Each point is reached from the start by the listed moves, each made 0, 1 or 2 times, or once backwards (-1), plus a little noise. Say if it took an odd or an even number of moves. Then give how often each move was made.

Moves:
(1): [ -6 -42]
(2): [51 17]
Start: [1 8]
Points:
[-62 -95] -> odd (2, -1)
[52 25] -> odd (0, 1)
[0 9] -> even (0, 0)

Moves:
(1): [  1 -10   5   6   4   1  -3   6  -2  -2  -1]
(2): [ 15   6  10  -6  -1 -13  -5   9  -4  12  12]
(3): [ 14  11  22 -13  -2   2  -2   3  -5 -14 -10]
(4): [ -6   4   3   5  10  -1 -13   6   6   0  -2]
(5): [ 5 -7 -1 -5  5 -1  0 -2  9  3 -4]
(6): [ 7  7 -5  5  0 11 17  6 12  4  7]
(7): [ -3   3  15  -2   3 -21   5   1 -12  -5 -16]
(8): [ -2   3  -3 -15   7   4  13  16  -6  -5  -3]
Start: [ -4 -10   0  -1  -7 -21 -25  -1   3  -9  -7]
Points:
[-34 -41 -28   6   0 -22 -35 -20  10  -7 -19] -> even (0, -1, -1, 0, 1, -1, 0, 0)
[ -8   7  67 -59  36 -54 -28  31 -21 -67 -95] -> even (0, -1, 2, 2, 2, -1, 2, 2)
[-18  14  14 -12  33 -61   1  58  -8   2 -21] -> odd (0, 1, -1, 2, 0, 1, 2, 2)

Moves:
(1): [ 22   4  -6   5  10   0   4   8  16   2 -12  -5 -12]
(2): [  0   7  -6  -7  -9  10   7   8   0 -16  -8  11  -3]
(3): [-3 -3 -5  4 20 -2 -2  7  0  4  9  2 -2]
(4): [  4  -2   5   8   1   7 -22  -6   5  -2   5  -8 -16]
(5): [ -1   9   8  -4   8   7   6  -1 -20  11   6  -2  -6]
(6): [-6 -2 -4  1  2  4  1 -1 13  5 -5  1  6]
(7): [-13  19   0   6  -6  -6   7  -4   2 -12   9  -4  -3]
(8): [ -6 -10  -4   1   4  10   8   4  -5  -2   4  -5   6]
(9): [  0   5   0   5  -3   5   2 -11  -6  -4   1 -10   9]
(10): [-12   4  -3 -17  13  -1  -8 -12 -15  -4  -2 -14   3]
(11): [ -5   4   8  -1   0  -2  -3   2   2 -11  -6   1   2]
(12): [ 9 -6 -3 -6  1 -6  3 10 18  2 -2  7  1]
Start: [-12  -7  -3   5  -1   4   0   0  -2  -4  -8   4  -2]
Points:
[ 16 -39  -5  19   7  13  32  19  -3  31  25  -3   8] -> even (0, -1, 0, 0, 1, -1, 0, 2, 1, -1, -1, 2)
[  2  -5   4  72  53  36 -33 -21  12  33  19 -39 -26] -> odd (1, -1, 2, 2, 1, 2, 0, 0, 2, -1, 0, -1)
[-62  14  19  39  34  25 -14 -27 -15  -6  14 -39   3] -> even (0, -1, 1, 1, 1, 2, 1, 1, 1, 0, 2, -1)
[-62  38  19 -12  -7  -3  52   5 -57 -21  30   8  11] -> even (-1, 0, 0, -1, 2, -1, 2, 1, 0, 0, 1, 1)
[-34   8 -29 -18  -8   2  12 -12  24 -25 -41   8  34] -> even (0, 1, 0, -1, -1, 2, 0, -1, 1, 1, 0, 0)
[-95  89  10 -31 -35  28  10 -66 -75 -78 -12 -28  19] -> odd (-1, 2, -1, 0, 1, 1, 2, -1, 2, 2, 1, -1)
[-52  25 -13  53  57  23  31 -19 -31   0  38 -55   8] -> odd (1, -1, 2, 0, 1, 1, 2, 2, 2, 0, 0, -1)
[-32  -5 -44 -47  34   4  44  34  27 -26 -28   3  11] -> even (1, 1, 0, -1, 0, 1, 1, 2, -1, 2, 0, 2)
